Rows are points. The points of each table are mixes of a few directions, plus a little noise. How many directions does each table use, and how many do they share? Where both have some left over, give the other angles between the two spaces (their principal angles), to ten degrees, smallest first.
In the rows, zero is written as 128.

First (7 x 3):
[[ 81 129 146]
 [181 126 108]
 [ 76 130 148]
 [144 127 122]
 [112 128 134]
 [ 71 130 149]
 [231 125  90]]
Second (7 x 3):
[[157 127 117]
 [158 126 118]
 [ 48 131 158]
 [ 38 132 161]
 [198 125 103]
 [138 128 123]
 [160 128 116]]
Directions: first 1, second 1, shared 1

First (8 x 8):
[[122 127 123 128 124 131 119 127]
 [154 131 153 127 147 117 166 136]
 [137 128 135 128 134 124 139 130]
 [208 139 204 127 190  94 249 153]
 [ 97 124  99 128 105 141  83 118]
 [ 79 122  82 128  91 148  55 112]
 [137 129 136 129 134 124 140 131]
 [ 90 123  93 128  99 144  72 116]]
Second (7 x 8):
[[ 50 155  64 136 131 157  53 149]
 [146  91 134 120  75 125 111  86]
 [151  86 138 119  70 124 112  80]
 [180 116 172 124 135 109 183 121]
 [149 139 150 129 158 118 168 145]
 [101 165 113 136 176 134 134 170]
 [121 143 126 131 150 130 135 146]]
Directions: first 1, second 2, shared 1

First (8 x 11):
[[139 130 140  89 131 127 121 111 137 183 127]
 [142 141 157 174 120 145 112  52 170 154 157]
 [ 30 164  68 142 129 106 141 216 137  77 157]
 [163  95  87  56 117 111 123 141 103 162  72]
 [103 147 122 120 128 124 122 125 152 157 148]
 [110 147 174 134 149 137 139 142 127 128 159]
 [154 119 180 170 140 147 138 115 108  87 135]
 [184  80  97 140 110 126 128 123  91  77  70]]
Second (10 x 11):
[[158 105 140 103 117 128 128 136 117 190 180]
 [128 128 115 114 108 108 130  87 152  95 179]
 [125 122 102 155 106 105 121 107 145  96 154]
 [ 93 184 149  59 163 212 150 118 147 153  78]
 [ 99 162 172 107 187 155 142 159 104  95   7]
 [127 127  99 140 102 131 124 106 151 135 171]
 [113 137  83 181 111 173 117 142 143 174 114]
 [140 112 164 125 151  81 129 147  96  84  95]
 [134 113 128 144 122  74 124 115 125  65 139]
 [164  89 128 152 112 112 116 163 101 192 161]]
Directions: first 4, second 4, shared 1; angles 40, 80, 80

First (10 x 18):
[[121 103 132 145  90 138 133 159 139 113 129 144  80 141 153 103 125 124]
 [149 141 173 107  78  99 180 157 112  87 145 133 160  27 132 103 143  18]
 [157 160 164  89 125 111 137 120 138 115 142 128 143  88 134 138 116  65]
 [131 107  84 105 137 150  87  76 151 139 138 141 127 189  80 148 116 148]
 [ 90 102 101 144 182 167 105 110 120 130 122 123 127 169 129 126 140 222]
 [128 118  70 146 117 119 114 102 117 161 118 121 156 161  67 147 134 141]
 [150 153 157 129  95  96 154 157 124 128 125 124 129  86 145 124 123  69]
 [115 129 131 130 163 145 113 124 133 134 123 124 115 152 149 132 124 177]
 [153 164 153 136 107  91 147 154 125 145 117 117 126 102 147 136 117  86]
 [ 87 104 112 148 185 168 109 122 121 129 119 123 117 167 146 121 140 228]]
Second (10 x 18):
[[125 120 104 144 107 115 126 122 126 158 119 138 101 141  70 134 130 147]
 [149 127 116 114  97 124 149 125 124 130 126 113 157 123 107 156 142  93]
 [ 97  70 122  97 108 162 103  93 154  84 168 200  64 119  53  74 127 128]
 [124 136  97 153 135 110 117 115 115 166 114 121 139 146  90 139 126 153]
 [133 141 115 130 152 125 102 111 134 139 127 120 148 158 146 136 110 133]
 [104 141 203  81 240 190  95 119 158  76 148 130  99 138 249 115 108 199]
 [147 116 133 126  63 116 133 149 146 100 143 148 109 122 148 101 113  47]
 [145 150 116 137 130 113 147 133 111 159 106  90 167 132 126 170 140 133]
 [124 147 139 162 128 103 164 167  89 119 115  98 188  76 173 112 147 100]
 [130 133 134 138 119 122 144 144 122 147 114 120 108 125 118 142 136 146]]
Directions: first 5, second 6, shared 4; angles 50

First (10 x 24):
[[ 73 102 107 145  58 156 145  82 102  78 128 142 115  92 108  88 129 120
   95  96 179 179 107 130]
 [157 103 103 190 157 104  97 152 156 119 145 135 100 126 154 156 120 114
  188 133  98 110 137 183]
 [149 111  71 101 110 178 110 130 132  87 166 131 210 121 127 111 145 161
   82 104 197 102  98  76]
 [178  66 161 191 185 229 127 107 153 114 134 128 146 115 135  88 156  99
  140  99 132 142 105 150]
 [116  74 170 205 118 165 137  83 102 120  86 116  96 107 107  81 117 100
  121 117 110 189  86 144]
 [105 166 154 109 126 132 140 133 153 133 147 142  82 135 145 153 141 107
  172 119 100 135 176 149]
 [120 186 129  67 137  60 134 161 132 164 129 130 118 152 135 170 122 142
  138 159 108  94 170 125]
 [145 213 140   7 143 133 130 169 148 164 156 120 186 172 139 166 148 166
  113 140 122  72 162  45]
 [122 133 136 154 111 113 108 134 126 130 120 117 103 137 132 145 108 128
  155 135  83 138 119 117]
 [114 123 113 113 135  11 153 129  75 168  69 120 123 123  99 121  95 142
   77 179 151 118 121 160]]
Second (10 x 24):
[[145 152 138 133 143 182 138 164 112 126 120 164 189 113 122 115 137 110
   90 183 101 113 118 180]
 [156 132 142 128 168 155 147 151 117 158 154 129 133 130 122 140 127 120
  110 135 136 114 116 150]
 [ 98 119 116 110 104  67 144 104 114 163 184  79  24 149 121 177  97 149
  150  53 180 153 122  68]
 [200 108 153 158 207 198 105 147 170 104  66 165 245 115 147  70 175 105
  124 195  78  86 142 190]
 [ 77 138 109 111  68  79 135 110 106 132 156 106  59 134 118 157 102 143
  135  88 154 158 124  87]
 [109 120 120 123 108  95 124 108 132 128 135 109  90 135 129 139 119 138
  147  97 144 139 132  98]
 [ 79 116 105 123  63  63 104  80 143  93 109 106  81 133 136 126 119 148
  167  89 135 155 145  73]
 [198 120 156 139 220 186 148 164 130 171 148 134 167 132 128 129 142 110
  106 150 130  94 117 174]
 [122 166 130 131 110 181 134 163 104 107 108 177 196 106 117 109 134 111
   81 196  91 121 119 182]
 [ 96 108 112 128  87  74 101  85 152  97 104 108  95 133 140 120 126 144
  168  93 133 146 146  81]]
Directions: first 6, second 3, shared 1; angles 70, 80

First (10 x 32):
[[125 119 128 145 118 112  99 133 146 132 139 138 140 123 114 137 113 128
  130 148 130 113 125 115 136 129 134 125 136 110 115 124]
 [ 97 100  97 100 111 149 211 121 117 163 127 140 126 110 163 167 167 123
  107 100 135 172 126 141 158 142 182 118 206 172 115 162]
 [122 124 122 120 126 133 148 126 123 135 127 130 126 125 137 134 137 127
  124 120 129 138 128 133 134 130 139 127 143 139 128 135]
 [113  94 121 169  98  89  69 138 176 149 157 159 160 109  95 160  96 127
  127 176 135  97 119  96 156 136 159 114 170  90  92 126]
 [155 143 159 175 134  91  17 140 159  98 141 128 142 139  78  99  74 133
  149 176 122  70 128 103 107 115  83 132  62  67 127  91]
 [111 108 113 124 115 129 152 128 133 149 134 139 134 116 136 151 137 127
  119 125 133 140 124 128 147 136 157 122 170 139 115 142]
 [136 116 145 190 112  73   7 145 185 122 159 150 162 123  69 129  66 131
  141 197 129  64 122  87 133 124 117 121 112  57  99 100]
 [148 158 143 111 151 147 141 123 101 104 110 106 108 145 140  97 136 129
  135 106 120 136 136 144 101 119  93 140  77 139 156 119]
 [118 135 110  75 139 172 234 114  81 138 104 112 100 129 179 132 182 125
  113  70 128 185 132 162 129 133 143 132 152 190 148 155]
 [157 182 144  73 174 183 202 113  59  90  84  80  80 160 171  75 169 129
  132  61 115 168 142 172  82 115  74 150  51 177 186 125]]
Second (11 x 32):
[[118 145 143 132 132 108 121 143 136 108 117 137 176 112 134  69 188  86
  125 133  88 116  89 134  90  89  68 183  65 137 138 138]
 [161 139  97 114 159 185 168 106 156 150 123 105  73 159 154 135  81 156
  117  87 122 149 152 128 163 158 170  84 141 135  99 123]
 [142  81  94 119 106 105 140  99 177 145  97 121 155 134 101 159  94 148
   81 161 151  65 143 112 137 112 116  82 166  97 133 137]
 [143 147 127 119 139 196 193 131 102 152 141 111  39 139 166 150 106 165
  163  66 105 177 121 116 147 146 156 128 118 169 118 109]
 [146 106  96 124 129 150 165 114 160 159 132 114 114 146 135 154  93 143
  101 128 157 107 150 115 157 140 159  76 173 111 114 130]
 [126 125 113 142 144 125 102 134 150 137 164 130 158 144 131 121 119  95
  101 150 185 123 165 141 155 161 182  80 184  89 105 140]
 [110 118 144 135 109  84  95 136 120 110 119 143 174 109 105 119 158 111
  127 160 127 105 114 129 102 103  91 155 116 120 148 134]
 [124 159 158 122 136 110  86 124 101  83  92 137 125 115 116  99 147 134
  160 115  67 158 104 146  92 113  82 189  56 160 142 120]
 [140 109 100 129 133 148 141 116 149 157 149 117 108 152 130 165  79 143
  106 133 182 120 171 124 171 166 193  58 201 100 107 130]
 [124 127 145 119 115  81  72 108 118  87  77 140 146 113  87 130 123 149
  137 147  93 121 121 138  97 109  80 160  91 136 150 123]
 [ 76 153 190 155 106 116 124 198  42 121 196 154 141  87 152 109 220  77
  190 129 131 166  79 124  94 110 111 211  98 155 156 122]]
Directions: first 2, second 5, shared 0; angles 40, 50

First (9 x 32):
[[113 167 171 157 201  85 104 128 136 134  99 159 154 148 115 154  75 129
   90 128  85 182 138 148 168  91 133 175  83 131  92 117]
 [130 122 121 123 117 135 132 128 127 127 133 123 124 125 130 124 136 128
  134 128 135 120 126 125 122 134 127 121 135 127 134 130]
 [130 124 123 124 120 133 131 128 127 127 131 124 125 126 130 125 134 128
  132 128 133 122 127 126 123 132 127 123 133 128 132 129]
 [128 128 128 128 129 128 128 128 128 128 128 128 128 128 128 128 127 128
  128 128 128 129 128 128 128 128 128 128 128 128 128 128]
 [136 109 106 113  92 149 140 128 124 125 142 113 115 118 134 115 154 127
  147 128 150 101 123 118 108 146 125 104 150 126 146 134]
 [117 156 159 149 180  97 111 128 134 133 107 150 147 142 119 147  90 129
  101 128  97 167 135 142 157 101 131 162  96 130 102 120]
 [134 114 112 117 101 144 137 128 125 126 139 117 119 121 133 119 147 128
  142 128 144 108 124 121 113 142 126 111 144 127 141 132]
 [153  63  56  79   7 200 168 128 115 118 176  76  85  95 150  85 215 126
  191 128 200  38 112  95  61 190 120  49 203 122 188 147]
 [112 170 174 159 205  82 103 128 137 135  97 161 155 149 114 156  72 129
   87 128  82 186 138 149 171  88 133 178  80 131  90 116]]
Second (8 x 32):
[[144 148 105 131 127 196  91 151 156 101 163 166 126 135 164  99 161  73
  137 135 154 103  95 111 108 125  93 126 142 130 150 161]
 [145 155 130 126  73 150 122 151 131 125 108 128 124 125 125 110 136 110
  141 136 152  97 121 121 126 125  80 130 132 138 146 133]
 [141 101 143 114  99  62 130 139 129 157 131 106 156 187 122 173 109 153
  107 124 121 126  99 125 157 117 163 104 126 131 116 131]
 [102 106 151 138  97  58 200  98  87 156 122  78  87 106  95 158 103 195
  140 132  96 170 173 145 112 148 164 111 127 137 112  72]
 [132 164 132 116 139 163  88 136 132 116 102 164 141 134 154 106 135 103
  117 127 163 124 128 112 137 123  95 146 138 128 138 166]
 [127 110  96 116 115 175 158 109 109 115  91  89 110  46  95  79 152 135
  163 120 141  82 168 136 112 152 107 137 132 114 146 108]
 [ 98  97 126 129 190 105 148  90 112 131 147 124 117 114 132 144 123 159
  119 118 103 174 155 137 118 143 184 125 132 117 108 117]
 [134 143 141 154 184 115  87 150 166 122 159 166 162 177 139 154 107  95
   98 132  94 148  85 136 154  91 138 147  96 130 108 137]]
Directions: first 1, second 6, shared 1
